Each row of a before or after table is a point. One or more steps were done to the points. Then noise was added and the rows were shuffled. The steps act on how far a point lies along the listed directions, d1 being the first. What was done? A step turns or swaps two directions, mirrors them in a line or flattens them onto one, adds a multiple of one to another, or multiplies one. Angles are multiples of 10 degrees, from the lower direction toward the higher: turns from -170 to 170, lines from 10 to 170 but not 90. Use the fewest steps. Two steps may share a direction if one is a turn and the other turns, adds or multiplies; they go together, in the order done. Otherwise the lowest direction goes first.

Directions:
(1): [-14  51]
(2): [-51 -14]
Before (8 x 2):
[[ 29  16]
 [ -2  50]
 [ 59  68]
 [ 14 -17]
 [ -5  69]
 [ 16   8]
 [-36   9]
 [  4  62]]
After:
[[  2 -19]
 [-67 -33]
 [-45 -20]
 [  3 -33]
 [-46 -35]
 [ 23  -3]
 [-30 -84]
 [-24  24]]
Steps: swap d1 and d2

Directions:
(1): [-58  -2  30]
(2): [15 54 33]
(3): [ 26 -36  48]
Before, 8 rows:
[[ 32 -19 -12]
 [-10  -1  34]
 [-60 -20  44]
 [ 16  -9  17]
 [-52 -27  35]
 [ -8  19 -43]
 [-65   4 -36]
 [-18  30  63]]
After (8 x 3):
[[-37  12 -26]
 [ 37  55  96]
 [ -9 -48  55]
 [-75 -46   1]
 [-10 -63  39]
 [ 18 -11 -38]
 [ 24   4   7]
 [ 18  10  43]]
Steps: turn d1 and d3 by 50 degrees; multiply d2 by 2

Directions:
(1): [ 16  -1   2 -88  16 -15]
(2): [ 36  29  69  17  24 -27]
(3): [-66   4  43 -16 -41 -19]
(4): [ 23 -54  -9  11 -26 -64]
Before, 11 rows:
[[-15 -56 -11  73 -48 -42]
 [-56 -10 -15 -10 -46   5]
 [-24  10  30 -74 -35 -49]
 [  6  33  23  -1   8  11]
 [  7  19  44  24   8   7]
 [ 69 -58 -50 -48   4 -54]
 [ -9 -44 -28  47 -17 -45]
 [ 74 -42 -49  37 -10 -25]
 [ 68  37  34   8  42  -6]
 [ 58  37  53 -38  64  -5]
 [-34   0   9 -13   2  21]]
After:
[[-30 -21  44  74 -46 -47]
 [ 56  12  26 -44  57 -10]
 [-62  20   1 -86 -36 -12]
 [ 58 -48 -21  35 -35 -59]
 [ 68  18  23   6  32 -25]
 [ 19 -72 -64 -65 -34 -64]
 [-58   8  -9 -18 -41  27]
 [-24 -27  12  47 -25 -52]
 [ 15  28  14   5  16   7]
 [ 23  29  51  28  18   4]
 [-24   3   3 -17  12  23]]
Steps: add -0.7 times d1 to d2; turn d3 and d4 by -30 degrees

Directions:
(1): [-24  -5 -91 -19  21 -44  30  -6  -6]
(2): [ 85  19  -9 -11 -31 -45   2  21  40]
(3): [  4  23  24 -16  26  20  80 -44  44]
(4): [  6  55 -17  25 -32  -4 -26 -80 -23]
(5): [ 40 -15 -53  41  21  74  -8   2  19]
Before:
[[ 19  10  51   9 -18   1 -22  11  -5]
 [ 19 -19 -46  21   2 -15 -15  10   7]
 [-40  16 -29   2  22  12  46 -50  -4]
 [-12 -13  -9  -1   2  15  14  29   3]
 [ 18 -14   0  10 -13   7  -1  17   7]
 [ 16 -16 -14  -5 -13   5  -3  22   4]
 [ 14 -10   3  -4 -11 -12 -21  40  14]
 [ -1  15   3 -34  -4 -39  50 -31   3]
 [ 16  61  15  -9 -33 -50  12 -41   4]
 [-20   2 -31  14  25   8   1  -8   4]
 [ 18 -21 -20 -14   1   0  -1  27   2]
 [ 25  26  24   1  -2  -2  26 -44   8]
 [ 15 -17 -16  -5  -6  -7  -5  23 -11]
 [ -4   2   5   7  -5 -18  -1 -18 -13]]
After:
[[-15  -2 -38  15  28  10   0 -13   4]
 [ 27  -9  39   6 -20   5 -35  43  16]
 [ 12  23 -33 -14  14 -35  48 -44   5]
 [ 21 -16   8  17 -17  17  -7  20   4]
 [ 21 -15   1   1 -17  13 -11  22   8]
 [ -2   1  11   7  -7 -17   0 -18 -15]
 [ 24 -15  13   1 -12   9 -14  23 -10]
 [-11 -12  -6   1   0  17  13  30   2]
 [ 21  11  74  13 -22   4 -23  11  -5]
 [-21  12 -50 -49   7 -78  70 -36  -4]
 [  0  63 -12 -18 -30 -80  22 -46   2]
 [ 24 -20  -4  -8   1  10  -9  28   4]
 [-54  12 -94 -13  39 -18  68 -56  -9]
 [ 35 -21 -15  32  -6  10 -29  10  13]]
Steps: add 1.5 times d3 to d1; multiply d5 by 1.3

Directions:
(1): [ 20 -37  48  50 -69 -16 -22  20  38  38   1]
(2): [-24  25  34  38 -34   4 -27 -23 -92 -27 -10]
(3): [-29  27 -22 -46 -76  69   3 -15  16  16   9]
(4): [-35 -23  65  -9  42  31  25 -33 -11  54  45]
(5): [-43  -4 -28 -10  14 -27 -51 -21  -4  69 -64]
Before, 9 rows:
[[-26   8 -14 -37  46  22  14 -21  14  10  -2]
 [  1 -38 -35  11  19 -32  -1  38  62  21 -29]
 [ 40   5 -44  50  39 -86   7  51 -14 -51 -42]
 [-14 -18 -29   0  46 -20 -19 -27  22  55 -20]
 [ 19   0 -22   0  -1 -38 -12   5  25 -21 -20]
 [ 52   0   1  34 -36 -45 -16  38   6 -25 -13]
 [-51  53 -60 -54  21   4 -11 -23   4  30 -40]
 [-75  33 -41 -46  30 -14 -47 -40 -49  58 -68]
 [  2  23  33  61 -34 -10   7  -4 -22 -72  -1]]
After (9 x 11):
[[  2   7 -24 -21 -37  -2  -8  -2  35 -10 -10]
 [ 13  41 -71   0 -66  -5   8  43  13 -42 -32]
 [-46  51 -18  10  -7   9 -12 -35 -44 -46 -37]
 [ -7  36 -56 -33 -32  -6 -27  -3 -12  11 -41]
 [ 38 -37   8  43 -16 -21  -6  10  49  21  14]
 [ 34 -31  98  63 -88  -5   1  27  17   9  42]
 [ 23 -19  33  14  16   7  28   7  35 -17  30]
 [ 21   3  56  25 -57  15  32  20  51   5  48]
 [ -7 -26 -40  -1 -15  -6   2  37  71  23 -26]]
Steps: swap d1 and d5; multiply d3 by 0.7; turn d3 and d4 by 60 degrees

Directions:
(1): [ 12  19  19 -13  21  71 -42  19  56 -47 -49   1  15 -55]
(2): [ 22   6  -6  40 -52 -40 -75  -4 -11  18   0  69  -8 -48]
Before:
[[ -1  13 -16   2 -25 -11 -53   7 -24  22  -4  62  -7 -29]
 [ 16  -6 -20  26 -29 -51 -29 -14 -30  29   5  37  -8 -16]
 [ 13   1 -13  18 -10 -27  -7   4 -17  29  18  22   2  19]
 [ 12   4  -4  -2  20  -1  23   3   5 -14  14   3  -6   8]
 [ -1  -6   9 -18   3  -1  33 -17 -12   4  11 -35  -2  24]
 [  7   8  13   5  -3   4 -32  12   8  12  -1  13   7 -28]
 [  9  14   9 -16  35  43  22  -2  16 -17 -18 -49   0 -17]
 [-30  -8  24 -59  41  36  95   1   3 -25  -5 -65  15  55]
 [ 21  -4 -24  19 -45 -64  -2 -24 -56  44  39  24   3  23]
 [ 12  10   5  25 -31  -6 -68  -2  23 -12   0  35  -1 -46]]
After (10 x 14):
[[  2  -2  -7   0   9 -24  46 -18 -34  27  23 -39 -13  21]
 [ -8   7  16 -20  28  53   0   5  49 -42 -12 -38  11  -8]
 [ -3   5  17 -15  23  24   4  14  15   2  -1 -20  12  -6]
 [ 23  12  -1  12   1  14 -35  16  17   1 -11  25  11 -16]
 [-11  19   0 -35  26  62 -21  22  18 -20 -34  11   8 -25]
 [ 21  11   0  -1  10  32 -41   6  29 -23 -42  13  10 -51]
 [ 12  -4   4   8 -30 -32 -10 -21 -23  18  14   6  -7   0]
 [ 16   4  -7   9   8 -18  12  -1  -4  -5  20  18 -10   4]
 [ 44  22  -1  12 -29  19 -73  -1  15 -13 -24  42  21 -59]
 [-12 -20  -3   7 -50 -90  39 -24 -70  48  45  27 -10  45]]
Steps: turn d1 and d2 by -100 degrees

Directions:
(1): [-33  17  33 -51 -41 -74  74  14 -10   7 -35 -30 -16 -39   2   4 -41  15]
(2): [-12 -16 -11  47 -21 -10  30 -10 -12  22  64 -12 -54  14  32  21  34  95]
Before:
[[-34  -7  17 -16 -50 -80  75  18 -13   5  28 -31 -49 -25  27   7 -12  78]
 [  7  12  -7  18  29  54 -38   6  -2   6 -30  21  24   6  -3  -9  18 -24]
 [ 27 -24 -30  60  34  38 -46 -27  25   5  72  -9  -3  48  16  15  18   8]
 [ 36 -12 -27  49  28  66 -67  -5  16  -7  32  31   4  39  -9   8  61   7]
 [ -1 -17  -3 -17  -8 -36   2  -6  -6   4 -34   1  10   6  -3  -6 -15  -2]
 [-49 -11  21  -4 -39 -44  57  -9 -32  20  33 -18 -60 -14  26  20  -6  89]
 [ -2 -30 -15  51   8  37 -11 -15 -11  24  45   4 -24  30  -3 -17  42  42]
 [ 20   6  -4  64 -14  22  -6 -21  21   9  85  -3 -61  25  21  18  44  87]
 [  3  21  -5  14   0  20   1  -4   9  -1   6   4   9  15   7  -3   2 -10]
 [-32  26  14  -8 -53 -71  95  24 -16  26  11 -52 -43 -37  13  14  -5  71]
 [-31  19  27 -24   7 -11  12  -3  -2   3 -38  -2   2 -18 -10   6 -10  -8]]
After, 11 rows:
[[ 11  21  13 -53  14  -7 -24  13  18 -27 -77  12  48 -16 -42  -9 -20 -83]
 [  6 -29 -18  14  -1 -14 -10 -16  -6   9   2   8  -2  24   9  -3   6  19]
 [-10  49  50 -68 -40 -64  51  12  21 -11 -45 -28  -9 -48 -16  -7 -57 -22]
 [  9  14  21 -51  13 -35   5  -5  28 -16 -40 -28  38  -9 -16  -3 -61 -84]
 [-14   0   9  30  21  27  -8 -14  -6   7  17   5 -20  12   5  17  30  28]
 [  1  27  -2  -1 -10  10   5  -1   8   0  -7   0  10  10   8  -4  -5 -18]
 [-53  -2  31 -27 -41 -58  67  -3 -30  16  12 -18 -55 -26  26  17 -20  73]
 [-18   2  33 -45  -6 -21  34   8  -6   8 -48 -14  12 -22 -35 -32 -33 -38]
 [-28  16   3  20 -50 -58  81  16 -21  29  38 -47 -55 -23  24  17  21  93]
 [-29 -11  10  -2 -43 -72  72  15 -18   8  43 -31 -56 -12  31   6   3  97]
 [  6  18  -1   5  23  45 -34  12  -2   0 -47  18  30  -3  -9 -17   8 -34]]
Steps: swap d1 and d2

Directions:
(1): [  9  79 -14 -67  20  -2 -17  54  37  18 -10 -59 -19  -2 -40  45 -17 -47
  20 -76 -18 -10   1  28]
(2): [ 14 -20  91  64 -32  15  21  30  31   5  -5  43  -7 -55  -2  54  10 -30
  -6 -45 -62 -13  36 -30]
(3): [ -3  27 -73  49 -15 -23 -27  28  12  -2  21  23  28  -5  71  11  59  12
 -19 -62  12  79  37  25]
(4): [-91  30   1 -47 -44 -50  54 -31 -23   8  33  63  -8 -18  -3 -14 -20 -12
  16 -36  37 -35  57   1]
(5): [ -4  42 -12  24  31  27  63   7 -20   6  49 -19  28 -79  37  12  -5 -51
 -67  22  30 -28 -65  19]
Before (9 x 24):
[[-16  18 -38 -95  10 -36 -24 -31 -17  -3 -11 -26 -38  38 -32 -18 -27  17
   46 -25  21 -16   3  17]
 [ 38 -28  15  34 -20  -2 -42   9  28  -9 -17  17   1  -6  -2   5  18  21
   34 -12 -40  26  26 -13]
 [-16  14  -5 -27  25   9  35  -5 -24   5   2 -22  21  -5  25  -3 -21 -22
   -8  23  38 -11 -21  38]
 [  9  -6 -21 -46  -3 -12 -46 -13  17  11 -28 -22 -10  48 -28 -10  -5  22
   16 -23  -2  10  15 -17]
 [-36 -28  27 -29 -14 -37 -20 -25   9  -4 -32  27 -24  58 -43  -3   5  24
   57 -18 -22  -1  59  -3]
 [-20  56 -47  43 -23 -19  24  14   2   5  35  27  26 -28  53   3  26   2
  -38 -34  28  22  20  22]
 [ 14 -20  37  44 -25   9 -17  14  28  -3 -23  18 -28 -13  -8  19  15  12
   13 -26 -23  18  41 -24]
 [ 14 -41  45  63 -19  13 -29 -11   6 -14  -7  37   5  -9  -7   3   9  20
   20   1 -45  27  27 -14]
 [ 16 -38 -19  95 -22  15  19 -20 -17  -9  13  22  16 -41  75  -4  61  25
  -46  30  -8  45 -12 -10]]
After (9 x 24):
[[ 18 -19  27  48   4  32  13  -2   2  -9  -2  -4 -11 -36   4   4   3  -1
  -20  31   3  -4 -16 -17]
 [ 58 -37  53  12  61  47  -4  -3   6  -7 -36 -65  -5  19 -47  13  -6  -9
   -6  71 -36 -26 -75   0]
 [ 55  11 -10 -65  53  14 -36  -4  -2  -3 -26 -85 -30  23 -41   3 -28   0
   25   4 -11 -21 -56  14]
 [ 31  -6  15  40   8  24  15  -5   0  -7  21   0  20 -55  12  -3  -1 -11
  -11  37  -7 -16 -36  -2]
 [-28   6  -4 -33  -5 -18   1   1  -4   5 -20   6   7  34  14   4  -8   2
   33 -27  18  19  43  30]
 [ 37  10  -2 -28  35  32  -6  -2   6  13  -7 -60   3  -4 -25   1 -20 -17
  -33  17   5 -27 -61  -9]
 [  8 -27  46  66   7  31  13 -20 -18 -11  18  22  21 -47   6  -4  -7  -3
  -12  36 -23  -2 -21  -7]
 [ -9  28 -52  43 -45 -40 -34  18  20  -2   4  41  14  30  42  -1  44  42
    5 -60   9  64  74  13]
 [-38 -15 -13  73 -63 -24  36 -24 -10  -4  24  72   5 -49  75   7  62  16
  -23 -32  -7  43  52 -11]]
Steps: flatten d1 and d2 onto the line at 140 degrees; add 0.7 times d5 to d3; turn d4 and d5 by -120 degrees

Directions:
(1): [-34  23 -33   3   5  88 -40 -17  26  -9  27 -55  14  17  40   1  44 -88
 -18 -14 -12  36 -49  14  36   3  -4 -26  24  13 -45   6]
(2): [-69 -52   4 -62  -2  49 -46   7  19  41 -37 -51 -26   9   3  12 -27  67
  43 -19   2  -8 -10  21  27  -7  -8   9 -26  38  53  37]
(3): [-28  39   3 -41  26  24  89 -71  38 -10  -1  26  -5 -16 -73  -8  16 -21
  22  18 -16   2   6  67 -14 -14  31  17  21  11  12  58]
(4): [-36 -19   4 -13  32 -31  16  35 -40 -35 -35  15 -36  23  -4 -18  63   2
  50  -7 -31  95   9  11  22 -55  24   0 -49  -9 -35 -41]
Before:
[[-57 -41 -10 -20   6  27 -42  21 -18  -5 -25 -49  -8  25  20  16  12  19
   41 -11  -4  40 -16  -1  30 -12   2   1 -17  10  19 -25]
 [ 44  21   1  15 -24 -28  37 -35  28  12  31  25  24  -4 -33 -18 -24  19
  -37   2  14 -68  24  11 -14  28  -2   3  33 -13  28  40]
 [-36  18 -29  -9   1  42  -7  -4  -1   0  10 -18  -2  17 -15  -4  37 -39
    8   1 -33  41 -20  18  13 -15   9 -10   8  10  -7  -2]
 [-37   9  17 -39  42   5  68 -28  13  -1 -19  -5 -34  -5 -62 -23  43  -3
   52  -1 -34  48   5  59  -2 -24  38  19 -18   0 -13  37]
 [-37  54 -11 -27  16  54  56 -75  51 -25  25  -1   8   2 -47 -19  13 -43
   12   4  -8  10 -21  63  -4   4  19  -7  43  26 -24  53]
 [  4  15 -17  46  -8  15 -44  -1   9   0  14  -5  -3   1  24   0   8 -31
  -27   7  -4 -11 -11 -19  -4  32  -2 -19  23  -5 -15  -6]
 [  0  32   6   9  -9  27  26 -16 -10  10  12  -2   0  -9 -12   2  -7 -25
  -15  15  16 -33   0  15 -13  14 -18   2  22  15  -2  13]
 [ 24 -16  -3  44 -21  -6 -54  46 -37   9  -5 -14  18   4  68  10  -1  10
  -28 -18  -3 -10  -4 -38   3  12 -24  -6 -16 -18 -11 -54]
 [ -4  43  18  14  13  23  45 -32  11 -25  21  23   3   0 -33  -6  24 -57
  -17  11  -6  13  -1   8  -3   5  13  -6  20  -5 -26   6]
 [-36  -2  -4  -6   3  20 -11  12 -18 -25 -17 -26 -20  11  16  11   8  -9
   16  -9 -24  39  -5  17  18 -11  13 -12 -10  11 -22 -10]
 [-17 -23  18   2 -12 -20   7   9 -17  -7 -33  -1 -21   8 -14   9  14  22
   25   6  -7  20  12   8   6  -7  14   3 -30  14  13 -10]
 [-70   6 -10 -43   4  95  14 -44  63  36  11 -33  13  -7 -12  16 -10 -24
   15  -2  -1 -39 -21  59  18  32   8 -11  22  49  15  59]
 [ 24   9  -3  28  10   1  12  -6 -23 -25   6  12   9   9 -12  -1  23 -39
   11  -1  -9  19   7  -9   0   6  -7   0   4  -1 -38  -6]]
After (13 x 32):
[[ 61  22  -3  41 -22 -54  26  -7  -1  -9  34  35  25   5 -10 -25   0  -1
  -42   3   7 -37  25 -11 -11  19  -1  -6  23 -28  -3   0]
 [  5  -2  -2  17  13   4   8   3 -26 -24  -7   4  -3  16 -14  -4  30 -27
   27  -7 -15  35   5  -1   9  -5  -5   2  -8   4 -37  -8]
 [-10  20  16  17  14  18  12   0  -8 -28  11  11  -4  11  -8  -6  36 -50
   -9   2  -8  36  -5 -10  12  -6   7 -12   1  -6 -40 -20]
 [  3   6   3  11   0  -3  14  -1 -18   2 -12  11   9  -8  12   4  10   6
   -4  -4 -15  -5   7  11 -10  -3   0  10  -8 -14   0 -16]
 [-18  30 -18   7  -1  42 -13 -23  21 -22  30 -22  12  18  11 -15  13 -44
   -7  -9  -1  18 -34  13   9  12  -1 -24  30  17 -43   6]
 [-24  14 -19   2 -14  80 -18 -27  48  32  37 -33  35  -7  23  20 -19 -46
  -25  -1  12 -58 -27  21  11  55 -10 -24  36  35  -7  28]
 [-45  -6  -3 -17  -1  34 -15   2  -5 -11 -18 -34 -19   9   9  15  -5   3
   17 -11 -22  18  -8  23  19  -4  10  -8  -4  19  -5   7]
 [-22 -29  18  -3 -20  -9  -5   6  -8   6 -34 -13 -16   7 -12  15  -1  33
   23   3   0   3  10   7   5   0  10   4 -26  22  27   3]
 [  0  25 -14  37   4   9 -11 -12   9 -14   9  10  -9   0   0  -7  23 -37
  -15  13 -13   5  -6  -3  -7  18  12 -14  21 -10 -21  -1]
 [-57 -32 -10 -32  -2  44 -29  -9   6  14 -15 -49   1  13   3  23 -17  24
   30  -6   4  -1 -16  12  20   7   0   7   4  18  44  11]
 [-40   9 -29 -14  -3  50 -24   0   4   7   7 -29  -1  18  -8   2  29 -30
    8  -2 -29  32 -21  13  16 -10   3  -9   7  13   1   0]
 [-32 -27  12 -26  18  18 -15  14   2  24 -19 -49 -27   5  -5  -9  16  19
   35 -20 -17  29  -9  17  16  -5   7   6 -25   7  -4  16]
 [ 10  31   5  23  -9  14  20  -1 -23   0  12   2  -1  -4   1  -1   4 -35
  -20  15  14 -17   1   3 -12  10 -19  -3  16   6 -17  -7]]
Steps: flatten d1 and d3 onto the line at 10 degrees; turn d2 and d4 by -40 degrees
